Each row of a before or after table is a point. One or more steps were done to the points. Then noise was added and the rows were shuffled. The steps act on how far a point lies along the listed directions, d1 being the first. What was done? A step turns or swaps two directions, mirrors them in a line or flattens them onto one, adds a multiple of one to another, or multiplies one. Angles are multiples of 10 degrees, from the lower direction toward the higher: turns from -170 to 170, lines from 10 to 170 but not 90. Use the fewest steps. Two steps may share a direction if one is a turn and the other turns, adds or multiplies; they go together, in the order done. Otherwise the lowest direction goes first.
(in the rows, 100 means zero)

Directions:
(1): 67 93 166
(2): 52 52 70
(3): 54 156 83
Before (9 x 3)
118 87 140
105 90 114
32 24 130
71 46 110
109 123 125
101 136 128
76 55 105
125 114 131
110 98 110
After (9 x 3)
73 90 120
115 80 58
97 85 98
62 94 120
115 75 49
97 91 108
79 80 130
86 63 110
103 55 6
Steps: turn d1 and d2 by 90 degrees; multiply d3 by 0.7

Directions:
(1): 50 144 87 153
(2): 164 151 78 112
Before (13 x 4)
59 150 95 171
126 137 77 103
60 9 127 37
138 79 109 67
9 134 120 164
13 74 92 116
119 72 110 89
129 134 73 105
161 187 101 154
42 139 89 139
141 92 107 73
171 119 112 67
44 90 126 116
After (13 x 4)
142 127 76 96
167 94 119 55
23 15 123 61
129 81 113 68
64 158 81 142
136 128 79 91
191 172 103 131
48 107 120 129
14 96 83 131
127 71 117 61
91 165 87 170
109 65 111 87
33 167 106 178
Steps: turn d1 and d2 by 20 degrees

Directions:
(1): 105 162 112 102 146 186 136 98
(2): 43 141 54 35 86 69 147 116
(3): 102 135 174 78 130 61 76 168
(4): 147 160 117 66 79 73 75 24
(5): 152 146 58 137 42 103 97 159
Before (13 x 8)
99 91 113 99 91 83 85 75
104 112 130 109 104 75 86 111
107 84 117 77 96 78 87 71
100 95 90 105 94 96 76 81
121 87 107 102 81 95 92 63
119 104 100 113 101 114 101 77
100 96 118 99 107 100 89 47
119 82 124 115 94 91 68 62
102 92 102 102 70 90 93 76
129 76 138 121 89 98 52 74
114 184 121 92 134 186 129 80
69 46 67 109 111 112 104 135
94 109 89 96 128 121 108 77
After (13 x 8)
120 171 129 108 139 195 121 84
99 80 115 108 95 90 84 82
104 88 95 114 97 100 72 83
105 108 97 101 129 122 101 70
126 69 116 122 87 105 85 70
84 102 118 108 108 78 98 131
112 82 110 114 73 98 84 74
105 76 126 119 111 112 84 56
122 92 105 124 104 122 99 83
110 69 123 93 102 86 83 79
107 56 120 134 102 105 73 87
64 80 57 75 98 92 112 117
100 47 127 136 100 110 67 115
Steps: add -0.7 times d3 to d4; turn d2 and d4 by 50 degrees

Directions:
(1): 105 108 165 39 151 109 59 151 92 165 123
(2): 105 155 90 90 67 75 120 195 141 88 39
Before (14 x 11)
98 104 162 48 145 111 69 136 106 140 116
112 113 84 115 94 97 129 109 110 66 92
85 98 73 124 83 90 120 73 111 77 79
105 80 96 116 103 107 81 44 97 85 139
92 74 107 111 94 112 87 67 72 109 122
96 86 106 115 98 119 102 44 83 108 140
98 77 47 153 74 105 129 37 86 39 104
93 110 118 98 88 98 92 122 108 104 87
105 89 112 93 115 105 82 77 93 102 110
98 97 127 83 120 104 81 111 109 122 122
102 65 66 134 91 106 125 19 77 51 107
107 95 86 118 94 96 102 54 106 88 120
91 90 102 118 108 100 99 58 78 100 102
102 67 67 125 80 109 111 5 86 61 118
After (14 x 11)
109 81 121 100 119 103 67 56 99 108 151
92 87 117 101 120 103 93 67 75 115 106
101 77 64 147 83 104 120 46 84 53 109
113 108 72 125 89 98 133 105 108 57 86
102 99 158 48 142 114 62 130 109 139 119
98 90 128 86 113 119 97 61 81 133 147
91 76 127 101 108 120 78 84 66 130 127
99 107 113 110 80 100 94 120 105 96 82
82 95 70 122 80 91 121 73 114 84 83
109 99 98 107 96 98 98 61 104 100 124
105 93 122 82 118 104 78 87 95 116 110
103 63 91 120 103 112 112 34 74 77 118
97 98 130 83 126 107 81 110 110 121 123
102 75 93 100 108 114 94 25 81 87 128
Steps: add -0.7 times d2 to d1

Directions:
(1): 52 133 86 92 149 116 73 89 179 95 87 163 36 165
(2): 171 101 137 105 137 80 69 139 130 17 63 117 169 133
Before (8 x 14)
91 137 95 93 131 115 72 99 153 72 89 132 76 145
108 95 108 99 126 100 86 116 103 76 87 110 123 96
86 105 85 101 68 103 140 83 66 147 144 67 85 46
108 99 91 83 105 92 93 100 111 100 88 100 91 118
105 93 91 114 79 111 97 99 76 126 116 75 96 74
127 112 128 88 162 102 47 125 160 28 71 158 120 175
81 101 107 99 107 87 101 106 120 98 90 93 92 112
101 112 101 103 128 72 74 103 139 72 89 108 102 128
After (8 x 14)
56 121 70 92 77 124 110 74 90 145 126 88 50 86
69 103 93 96 126 109 89 101 114 102 93 119 85 101
9 112 71 79 111 134 94 65 121 156 127 137 3 129
100 94 84 83 93 94 101 94 100 117 96 92 85 108
138 96 108 115 100 102 81 116 97 82 98 88 127 95
164 103 126 106 99 81 110 126 88 64 109 76 165 72
58 109 80 102 100 84 92 78 116 122 112 96 60 106
77 97 103 99 96 88 109 102 103 112 98 81 90 98
Steps: turn d1 and d2 by -100 degrees
